Rows are points. To make a cloud, some directions were put in groups of two or more. Within a group, all points are equally far from the middle, so they leave a hole (a ring in 2 directions, a hollow ball in 3). The other directions are filled evenly. Then the cloud was stretched, turned, moved and blurred a little. Count the holes, and give their numbers of directions, smallest first.

Cloud:
[[ 43  12  62]
 [-57  -9  12]
 [ 42   8  69]
 [ 47  40 -23]
 [ 44  18  50]
 [-36  13  -7]
 [-31 -37   1]
 [-21  20  75]
 [-69 -23  41]
 [ 69  11  -7]
 [ -7 -40  28]
 [ 45 -16  13]
 [ 13  37 -28]
 [-26  18 -37]
 [-25  20  60]
 [ -2 -35  -5]
 [ 53  16  35]
 [ 46   8  57]
 [ 14 -25 -73]
 [ 42 -19 -68]
 [-34  17  20]
 [-48   9  67]]
Holes: 1 (2)

Cloud:
[[ 32  21 -30   0]
 [-48  18  36  41]
 [ -9  60 -19 -12]
 [-73 -19  11  -3]
 [ 12  29 -51  43]
 [-95  11  -6   5]
 [ 49  18  -8   0]
 [-25 -23  48  27]
 [-32 -43 -59  68]
 [ 32  27  -3 -40]
 [-56  49  26  42]
 [-37  68  15  -8]
 [-59  42  25  48]
 [-18 -70 -13   3]
 [-38 -24  59  -2]
 [ 25 -47 -31  23]
 [-47 -10 -11  76]
 [-49  58 -15 -18]
 [-65 -34 -70   9]
 [-21  40  58  14]
 [-10 -16 -15 -54]
 [-64  18  22 -29]
 [ 55   8  -5 -29]
 [ 23  45 -16   5]
 [ 40   8 -28  -2]
 [-84   9 -29 -13]
 [ 12  20 -45 -12]
 [ 22 -54  17  27]
 [ -5  51  18  42]
 [ 15 -15 -36 -36]]
Holes: 1 (3)

Cloud (49 x 6):
[[ 86  33   4  30  76   6]
 [ -2 -69  24   3  -6  52]
 [-29 -75  30 -31 -35  29]
 [ 56  47 -38  -4  39  29]
 [  9 -69 -11   0  42  -5]
 [ 66 -19  -7  14  63  44]
 [ 35 -37  -6  -9  44 -29]
 [ -5 -72 -26   0  21   6]
 [ 51  -2   8 -23  43 -24]
 [ 47  14  47   0  63 -16]
 [ 17 -47 -30 -33  14  36]
 [-22 -60  44 -32 -12  56]
 [ -9  42 -22  21  47  20]
 [ 17 -53  -7   2  76  16]
 [-19  42  29  -1  44  12]
 [ 13  19 -31  11 -26  16]
 [ 14 -16 -15  52  55  42]
 [-23   2  60 -27  -3   5]
 [  5 -62  42   7  45  39]
 [ 20 -42  -9 -21  76  16]
 [  5  47  31 -15  46  11]
 [-54 -37   7 -24  72  23]
 [  3 -13 -23  24  -8 -17]
 [-86 -60 -14 -19 -11   6]
 [-41 -55  69 -12  -2   1]
 [-24 -34 -30 -11 -28  67]
 [-39 -25 -41 -25  33  44]
 [ 18 -56  39 -18  53  29]
 [ 45  -6  35  41  47  50]
 [  8 -19  60 -35  23  -7]
 [-74 -53   8  12  22  50]
 [-41 -76  51   5  31   9]
 [ 40 -10   3 -36  27 -19]
 [-14 -38  39 -53  38  39]
 [ -8 -36  -7  18 -27  69]
 [-86 -44   3  -7  17  52]
 [-71 -75  24 -27 -41  40]
 [ -6 -32  46   8   7  72]
 [-69 -58  42  -1  11  56]
 [ 68  26 -14 -10  26  -9]
 [ 65  -3   4  24  42 -24]
 [-78 -63  48 -36 -28  27]
 [-29 -39  53 -15  50  54]
 [  6 -53  50 -41  24  11]
 [  8 -53  42 -43  29  26]
 [-10 -44 -19 -13  64 -20]
 [-53 -26   0 -19 -44  -2]
 [ 56  39 -12 -19  29  53]
 [-81 -65 -11 -18 -26   8]]
Holes: 2 (2, 4)

Cloud (73 x 8):
[[ 43  38  45  -7  52  24   9   1]
 [-50 -41 -17   2  10  34  19 -12]
 [ 19 -30  36   0  12   5 -29 -62]
 [ 27  51  26  18   1   8  44   7]
 [ 14  32  29  28  41  45   6  14]
 [ 17   2   6  24  36  45  26 -29]
 [ 42  25  40 -26  10  39 -34  15]
 [ 22   5  25  58 -47 -35  16  15]
 [  1 -55  44 -16 -21  23  30 -39]
 [-33 -40 -26   1 -10 -12   7 -42]
 [  2 -33  10  39  45 -23 -56  51]
 [-25  16  13  63  37 -14   3  70]
 [ -3  -7  10  73  40  -4   5  14]
 [ -5 -10  25  11 -60 -49  -8  30]
 [ 20   3  16 -76  24   9  25 -29]
 [  4 -36 -36 -33  36 -34  -1  22]
 [  1  -3 -21 -68 -17  35 -20   7]
 [ 44 -79  -3  -4  -6  25   6  21]
 [ 22  35  24 -53  -4  31  -4  39]
 [-27 -13  23  58  41   2  31  22]
 [ 17 -39  -2  -4  61  37  -3  58]
 [-16  15  57  -2 -30  36   4   5]
 [ -2 -19 -35  24  33  45 -11  72]
 [  9 -30 -43   7  56   0   1  73]
 [ -2 -30   9  39  49  48  -7  35]
 [-15 -26 -31  -8  75  46  -2  41]
 [-14 -15   2 -72  13   8 -36   4]
 [-32  -4  34 -16  63  -6 -14   4]
 [ 44  -3 -10 -51 -32  17 -14  41]
 [ -5  -5  -4   2 -48 -19  38 -36]
 [ 42   0  22 -14 -11   1 -64  29]
 [-31 -44  40  43 -45 -21  -7  38]
 [-13 -21   5   4 -21 -43 -50 -11]
 [-18 -25 -21  35  18 -48 -40  19]
 [ 19   5  11 -42  60   9 -15 -56]
 [ 24 -61 -25  -2  54  37  23  23]
 [-14  -7  63 -11  19  -2  -7 -39]
 [-15 -13  47 -24  36  30  -6 -36]
 [ 32  26  13   8 -20  19  41 -33]
 [ 46 -26  34  16 -27  36  67  -8]
 [-22 -10  36  42  33  17  25 -20]
 [ 30 -25 -37  15  67 -20 -27  16]
 [ -6   6  30 -15  65  38 -11 -30]
 [ 45  -4 -37 -13  33  37  48 -22]
 [ 19   9 -31   5  36  22   8  95]
 [ -3  -7  30 -17   9 -10 -74  -1]
 [ 44  32  33 -44 -20  -8  -5  -2]
 [  6 -68 -37 -36  51  11   1   2]
 [ 50 -51 -20 -42  58   6 -25 -27]
 [ 33  -5  10 -25  81  28 -21 -38]
 [ 49 -50 -21 -11  36  36  45  21]
 [ 55 -36  19  -8   0  30 -34  49]
 [ 33   0  -2 -43 -35  35 -12  48]
 [  4  43  17   3 -21 -25  37  44]
 [-32 -29 -43   6  25  20 -44  61]
 [-37 -12  -3  23 -21  47  14  44]
 [ 37  -8  20 -47 -13  49  52 -41]
 [ 24  32  14 -41 -39 -14  18  17]
 [ 18 -16 -25  36  54  41  31  20]
 [ -1 -58  18   9  38  -4  -1  42]
 [ 41  51  -8   6   7  13 -11  47]
 [ 20  32   2   2 -24  10  14  86]
 [ 27 -52 -35  44  -4  19  23  37]
 [ -1 -33  36  60 -36  15  24  56]
 [ 16  -1 -40  10 -14  14 -17  -4]
 [ 22  34  46 -10  54  24  23 -11]
 [ 27 -38 -14  -6 -20 -28  33 -47]
 [ 31  -9  19 -13 -22 -10  55 -56]
 [ 32 -43   7  16  44  47   9 -33]
 [ 48  37  52 -10  31  11  23  16]
 [-23 -30 -57  -6  32  18  -9 -17]
 [ 16 -54 -43 -41  39  11  12 -47]
 [-10 -58  43  -1 -12  -2  -8  26]]
Holes: 1 (8)

Cloud (100 x 9):
[[ -2  -5  -2  27 -11 -14  59  13 -63]
 [ -6  42  -6 -37 -34  21  21  -6  -6]
 [ -4 -12   8  -8 -11  -3  -4   6 -94]
 [ 21   9  20 -64 -24  20 -29 -10 -12]
 [  3  23   0 -30  36  10  -2  39 -20]
 [ -6 -15  30  15 -10  -4   9  -8 -78]
 [ 15  27 -10  24  11  -9  60  17  11]
 [-35 -43  30  -3 -19  12   2  50 -13]
 [-19  19  23  17 -43  -4  29 -13 -50]
 [-26  11 -10  -4 -29 -13  19  13 -70]
 [ 15   6   5   5 -22 -63  28  -4 -15]
 [  3 -10  35 -20   3   4  -6  11 -62]
 [  9  -3 -28 -17   6 -28 -18  33  10]
 [ 24  17  26  21  14  -2 -18 -41 -15]
 [ 32   6   2  34  23  11  11  24 -45]
 [ 35   0  11 -25 -50  -3 -35 -15 -34]
 [-10  -9   2 -15 -46  36 -29   8  10]
 [ -5  23   9 -23   0   3  21 -15 -71]
 [ -4   7   8  36   6 -48  45 -18 -31]
 [-17  19 -10 -23  -9  27   9  15 -55]
 [-46 -56  16 -32   7   5 -39  20  33]
 [-38 -42   5  -7  25 -41 -31   4  -2]
 [ 18 -31   4   8   1  -4 -12 -13  46]
 [ 29   0  40   7 -19  12  25 -40 -27]
 [ -4 -33  30  37  24   6  13   3  20]
 [ 35  34  10 -40  -5  20 -34  29 -17]
 [-34 -17  -4   9 -24 -22 -20  15 -47]
 [ 33  35  -8 -15 -20 -39  -6 -56 -28]
 [-27  -4  12 -40   6  -2 -31 -50  28]
 [ 20  24  33 -52  10  27 -12   1 -23]
 [-39 -55  14  30 -30  -2   6  -6 -28]
 [ 21  17   2 -15  -8  -4 -16  15 -95]
 [-36 -52   3 -10  57  -3 -12  20 -16]
 [ -6 -12 -16 -12  37   9  23  -7  -8]
 [-51 -59  41   1 -13  13 -12   1 -11]
 [-27  37  -7 -25  -1 -21   7   7 -57]
 [ -6   1  16 -20  28  48  -1  -9  12]
 [ 16   4  -5  -5 -43   9   5  50 -26]
 [-14   9   5   0   6 -12  58  -8 -38]
 [ 30  11 -40  -1  24  -1  -8  24 -17]
 [-44 -31   0 -10 -39 -57 -12  -4   6]
 [-39 -47  11  -7 -12 -36 -39  -4  -1]
 [  9   9   7  13  -7   8  61  20  -4]
 [ -5  20  -3 -21 -13 -15  54 -18   1]
 [ -6 -30   7 -47 -25  -9 -27 -20  21]
 [-11   7 -26  -3 -23  11 -39  12 -16]
 [-61 -10  22 -58 -16 -28   4  -5   5]
 [-43 -13   4 -26 -35  10 -29  46 -19]
 [ 13 -15   6  40 -38  -8  21  21   9]
 [ 27 -25 -18  16  17   3  -7  39 -37]
 [ -8 -19   0   9   5  13 -39  -1  38]
 [ -1 -37  -4  28 -26   5   9  -1  38]
 [-30  -9   9   6  45  18   0  24  -3]
 [-49 -17  -6   1 -13  14 -17  13   6]
 [-21   9  12 -39  40   9  -6  -1 -31]
 [-21  -3 -19   7  -5 -66  46 -20 -33]
 [-42  -7  34  -8 -39 -22  27 -39   6]
 [  3 -28 -22   8 -18 -39  -1  -8 -57]
 [  0  26  45  -9 -29 -22  -4 -21 -33]
 [-53 -30 -10 -52  12 -21   0   2  -9]
 [ -4  23  18 -46  -4 -18  11 -47 -44]
 [-24  -6  11 -10  -4  10 -57 -19  -6]
 [-45  -2  -6 -34 -20 -39  26 -24  32]
 [-48 -28  -4 -34  38 -19  -5  47  13]
 [ 17 -14  17   7  -8  35  14   5 -68]
 [ -6  20  24 -69  -1  -3 -45 -54  19]
 [-16  -6  13   6 -12  -9  34 -52   5]
 [-26 -17  14   9  41 -42   1 -22  12]
 [ 33  31   4  -9 -15  11  -9  25  23]
 [  6 -34  -5  16 -35 -17 -19 -16 -43]
 [  1  31   7 -15  -5  22  30  16 -66]
 [ 30  26   2 -15  -6 -24  24  11 -61]
 [-39  -1  12   4 -28 -32  25  41 -17]
 [  1   0  16 -50  17 -15 -41 -55 -14]
 [-37  -7  11 -44 -45  19 -30  12 -42]
 [  1 -13 -23  30   2  15  51  24  -6]
 [ -6 -41  -2  12  17 -12 -31  32 -35]
 [-33 -21 -25 -21  -7 -30 -25  -6  29]
 [-31 -14 -21 -39  38 -34  23   3  -6]
 [ 20  34 -18 -15 -26  -9  14  -9 -78]
 [ 19  13 -16  36 -10 -19   0  30 -31]
 [ 26  -8 -14  -4  40   0 -20 -25   7]
 [-38 -35 -24   4 -29 -11   9   8  -8]
 [ 13 -10  16 -20   2  40 -53 -36 -33]
 [ 25  -3  28 -35  18   8 -24 -10 -49]
 [ 15  14 -22 -46  -1 -41  -1  -6 -14]
 [  6   4   5  -6  27  56   3  13 -10]
 [-23 -31  16 -12 -25   1  20 -36 -23]
 [ 19   3   5  42 -15  21  32  31 -55]
 [ 29   9  -9 -29  15  -5 -32  28 -23]
 [ -6  -4   6 -57  20  36 -52   4 -28]
 [ 30  26   9  -7 -60  -7 -10  17 -65]
 [  7 -46   4 -16 -19  24  -8  13 -23]
 [-39   5  15 -15 -49  13  17  11 -38]
 [ 21 -45   8  15   1 -10 -20 -13  15]
 [ -3 -18 -16 -37 -19 -43 -29 -16 -11]
 [ -3 -24  -7  14 -17 -45  -3 -49  -3]
 [  9  29  39 -44 -12 -28  -7 -61 -20]
 [ 49  28  35 -27  -9   6 -28 -38  -1]
 [ 59  29   8 -23   0   3 -25 -11 -11]]
Holes: 1 (8)

Cloud:
[[ 31  38  10  14  -3 -46 -36 -14  36]
 [ 50 -10  21 -43  38 -15  -4  34  16]
 [ 54  23  15  50  53  18 -37 -15  45]
 [-37  22   8  21  37 -22 -81  49  12]
 [ 31   9 -26  23  -5 -11 -16  22 -64]
 [ 24  22 -35 -27  17 -46 -38  15 -24]
 [ 31  18  16 -14   2  51 -23  47 -11]
 [ -2  -3 -31 -16  61  22 -57  -4  -1]
 [ 33  43 -20 -16  -2 -40  38   7 -29]
 [-55   3  16 -58  -2 -24 -39  45 -48]
 [ -8 -29 -32 -32   5  19   2 -41 -17]
 [ 49  10 -25 -10  11  12 -19 -21  64]
 [-37  41 -40  -1   4  -2 -48 -13 -16]
 [  0 -17  -1 -18  56  25 -83  18   5]
 [ 51 -34  38 -21  27  14  -6  45  24]
 [-13  -1  40  57  -2  -6 -63  43  24]
 [ -5  25 -18 -11  -9  23 -71   2  28]
 [  5  55 -60  19  13   3  19  18 -53]
 [-57 -18  -8 -17 -38   8 -34  40 -12]
 [  5 -22  11  -1   8  50 -52 -27  33]
 [-31  44 -39  -5  -5  13 -22  -3 -50]
 [ 34 -55  45  31  12   2 -46 -10  35]
 [-13 -11   5 -27  14  56  20  16 -34]
 [ 36  29 -44 -10  12  -2  39 -41 -30]
 [ 61 -19  22   1  63  32  21  24 -30]
 [-30  14  23   3  31 -31  -4 -19   4]
 [ -8   1  -2  -9 -15  54  35 -31 -18]
 [ -5  -7  40  37  43  11 -20 -31 -25]
 [-48  22 -12  39 -26 -56 -43  12  13]
 [  5  51 -39  38 -26   2  21 -52  -2]
 [ -9   3  -1  25  -8  51  15 -44   7]
 [ 13  42   4  26 -34 -30 -52  20 -18]
 [  4 -29  15 -32  55 -14 -77  49 -23]
 [-29 -13 -20 -24   0  18 -46  31  53]
 [-23  -4  19 -30 -56 -23 -62  51  12]
 [-12  -6  64 -24 -37 -18 -38  -2  -4]
 [-12  13 -46  55 -38 -32 -46  14  -3]
 [-53  29 -30  36 -35 -17 -28  48  -7]
 [ 31  34 -39 -39   8 -26  20 -12 -50]
 [  7  -8  -6  20 -58 -14  23 -40 -24]
 [ 43 -21 -13 -42  18  -1 -41  -9 -14]
 [ 33  19  54   7  65  -3 -35  61 -11]
 [-32 -45  25  -4   5  -6 -61  35 -34]
 [ 74 -20  17  -7  28  29 -20  14 -27]
 [ 81  39  -4   9  37  37   2 -17  -6]
 [  0   9  12 -31 -27  24 -32  61  31]
 [-22  31 -61  19 -45   5 -23  48  -8]
 [  4   9 -42  58 -16 -27  24 -23  -3]
 [ 13  -2  30 -51 -31 -11  11  51 -44]
 [  9  43 -32  14  -6  22  36 -54  15]
 [ 22  46 -25   9 -10  27  59  25 -14]
 [-35   3  47  27  50 -11 -38  37  -9]
 [ 22  -1   4 -34  63   8   4 -37 -47]
 [ 37  13   6  22  24  16 -80  15  48]
 [ 10 -13  53  17 -27  17 -29  -1  71]
 [ 32  15  31  61  21  20  -5  50  -3]
 [-14  49 -19  22  57  -1 -22  31 -13]
 [ 10  61   3  46   8  15 -32  -8  25]
 [-16  -5  -6 -10 -18 -51 -76  56  29]
 [-12  -2 -58  29 -18  22 -41   8  42]
 [-19  -2  67 -54  32 -29 -50   8   0]
 [ 21 -16   1 -10  37 -16  -9  56  25]
 [  3  -1  50 -18  -7  23 -62 -12   9]
 [ -8  43  -3   8  41  18  14  47 -15]
 [ 28 -14  40  66  12  14   1  30  24]
 [ -5  10 -67  16  10  29 -20 -21   6]
 [ 28  37  -1  25 -19 -14 -39  29 -41]
 [ 10  46 -43 -13   7 -39 -52  40   1]
 [ -3  -4  40 -39  63  26 -42  65  -1]
 [-52 -15 -38  15  -5  -2 -34 -25   1]
 [ 20  17  27   2 -13 -37 -70 -10  27]
 [ 24  -2  11  -2  29 -13 -95  22  45]
 [ 51 -24  23 -53  11   9  28 -12 -36]
 [-45   0 -31  26 -28 -37 -25   3  52]
 [ 18  35  44   3  51  17  -6  52   2]
 [ 19   3  25  61  19  -1   0  43  37]
 [ 32 -60  25  -9 -13   4   1   4   9]
 [ 37  30   0 -44   7 -20   9 -20 -61]
 [ 37  60  -6   8  48  12   5 -25  11]
 [ 16   7 -47  43 -11  -8  -8 -42  50]
 [ 24 -31  -3   5 -28  11  34 -44  26]
 [ 23  23 -18  40 -63  11 -35  -5  54]
 [ 12  33 -27  80  -9 -18  -6  28  40]
 [ 12   3 -32 -18   9 -11  23 -38 -57]
 [ 50  54 -18 -21  34  21  13 -14  23]
 [ 71  -7  21 -22   3 -16  14  -8 -19]
 [-10 -22  -9  50  -1  40  -3  10  37]
 [-12  20  31 -74  35  18 -41  15 -36]
 [  3  69 -49  26 -60 -14  22 -14 -26]
 [-11  20  17 -53 -54 -26  -4  32  29]
 [ 36  29 -34  49  55  20 -26 -16   6]
 [ 65   2  46 -12  15  41  11  35   7]
 [-10  51 -18  19  -9  -6 -32 -21 -35]
 [-28 -12  14 -52 -33  10 -42  40  37]
 [  1 -39  -7  39  -6  37 -34   1  57]
 [ 59 -12   7 -37  40  31 -51  21   7]
 [ 13 -32  24  58  -8  10   0 -37  34]]
Holes: 1 (9)

Cloud, 90 rows:
[[  3 -51   3 -12 -30 -46  27 -55 -29]
 [ 50  -6 -34  -9 -23 -52 -20 -19 -37]
 [  2  43   6  10  41  20  15 -26  18]
 [ 18  25 -22 -12 -59  51 -27   1 -51]
 [-46   8  53  16 -50  19  -5 -43   9]
 [ 11  42 -43 -58  -5  -7 -24 -28 -66]
 [ 20  54 -39  18 -45  13  -2  32  27]
 [-25 -14  28 -27 -78  43  35  11  14]
 [ 16 -17 -64  22  -5 -31   3  46 -34]
 [-32  28 -41 -66  39  28  19 -24   5]
 [ 34   8  -4 -22 -51 -44 -24 -16 -72]
 [ 33  40 -56  28 -53 -29  -4  17 -37]
 [-30  14   5  -1  -8   9 -44 -59  60]
 [  6 -11 -53  19  12 -57  77  -7  20]
 [-53 -33 -11  -8  49  40 -23 -44  73]
 [-23  13  11  36 -30 -45  10 -14 -21]
 [ 37 -28 -27  44 -34  18  10  18 -31]
 [ 35  39 -20  10 -19  13  -1  25  51]
 [ 43  -9 -41   6  40 -28   6  23   6]
 [-59  10 -18 -35  26  13  19  12  40]
 [ 59  -9 -49 -17  -1 -25  41   7  -2]
 [-42 -29  -4  38 -10 -20 -62 -48  66]
 [ 19 -13 -51   0 -22  -6  18  47 -46]
 [ -3 -32 -12  -9 -55  51 -11   6 -15]
 [  9 -31  48   1 -61  -9  29   4 -56]
 [-14  10 -28  26  23  36 -20 -30 -31]
 [ 37  22 -47  15  40  -6  11  31  14]
 [ 38  51 -29 -27 -30  47  13  23  19]
 [ 34   4  22  42  -8  40  40  56  24]
 [-47  -7 -44 -10  45  12 -11  21  79]
 [ 10  10  34  12 -17 -17 -40  -9 -38]
 [ 29 -51  29  55  -5  10 -27  -2  18]
 [ 20  -1  -3  18 -30 -22   4  37 -70]
 [-34  19  -3  11  -5  59 -29 -42  -1]
 [-22 -55 -38  51 -21  14  10 -38  48]
 [ -7 -10  -5   3 -24 -35  27 -56 -53]
 [ -9  -1 -23 -22  47  66  89   8   1]
 [ 46  16 -30 -45  -9  45  61  -3 -15]
 [-10   9 -22 -32 -13  -4 -33  -3 -82]
 [ 41   4 -20  34  28 -24   8  35  37]
 [ 13  28 -48  -6  14  20 -41 -24  28]
 [ 19 -21  39  45 -11  34 -39   3   3]
 [ -6 -40   6 -24   3  80 -27   4 -24]
 [ 32 -29  -5  40 -45  18 -33 -13  12]
 [-11  30   0 -15 -67 -18 -20  35  48]
 [ 12 -10  53 -24 -95  -2 -19 -34  -7]
 [-13  20 -30 -15   5  12 -41  -3  83]
 [-54 -53  51   7 -35  20  17 -22  16]
 [-47  -3  18 -26  19 -13  34 -11  60]
 [-48   2  31   8  -9  54 -27 -52  26]
 [ -2  60   1  15 -10  -7   7   1  58]
 [ 14  54 -57  25 -12 -36  34   4   4]
 [ 22  16 -24  19 -15 -28  77 -21  39]
 [  7  31 -23  52   9  11   3  39  47]
 [-40  23 -12 -35 -21  12  -9  40 -32]
 [-19 -39  57 -41  -6  64   7 -16  45]
 [-18  19  35  40 -21 -14 -10  42  18]
 [-41  11  31  13  33  80 -38 -34  24]
 [-15 -47   5 -29 -43  18  32   9 -54]
 [ 32 -17 -36  30 -17   2  63  -7  75]
 [  4  -6  55  13  -3  58  63  12  63]
 [ 19   0   0  41 -62   8  63  -9  19]
 [-31   0  -5 -61 -23 -16  59 -17  33]
 [ 33  -6 -43  42  27   1  25  62   3]
 [ 49  23  12 -13 -31 -16 -13 -14 -34]
 [ 15  -6 -18 -66 -32  54  -7 -23  -4]
 [ -3 -35  22  -3 -64 -30  29  33   2]
 [ 15  32 -50 -36 -53 -44  15  40 -50]
 [-51 -65 -30 -16   4  -7 -19 -62  43]
 [ 28  -2  52   7   5  62  52   6  38]
 [ 16 -76  34  69 -14   0   7 -17  23]
 [ 20 -33 -51 -40 -16  20   8 -21  53]
 [ 14 -43   0  59 -39  35  34   5  24]
 [-13  36 -31 -80 -10  31 -44 -22 -31]
 [-21  -2 -91 -44  14 -31  31 -32  51]
 [-11  45 -33 -10  24   3  55  18 -32]
 [  4 -70 -39 -13 -70 -70  13 -17 -22]
 [ -4 -14 -40  57  22  37 -14  56  36]
 [-27 -10 -76 -40  45 -33 -15 -18  40]
 [-10  -5 -20  59 -24 -63  15 -23   0]
 [ 36  23 -79 -31 -41 -35  26  38 -27]
 [ 19  19 -30  27 -27 -49 -33 -27 -44]
 [ 32 -30   5 -38 -32 -44   5 -21 -25]
 [-12 -24  25  18 -29 -19  48 -32 -47]
 [ 46  -4  28  -3 -69 -17  -5 -36 -13]
 [  2   3 -24  46  57  -3 -13 -17  75]
 [-22  11  -8 -34  12  68 -55 -11 -16]
 [  8 -55 -43  62  -2  13  55  -3  15]
 [ 47 -38 -30  22  17 -27  67  28  22]
 [-26  48  25  10 -52  30 -37 -46  -3]]
Holes: 3 (2, 2, 3)
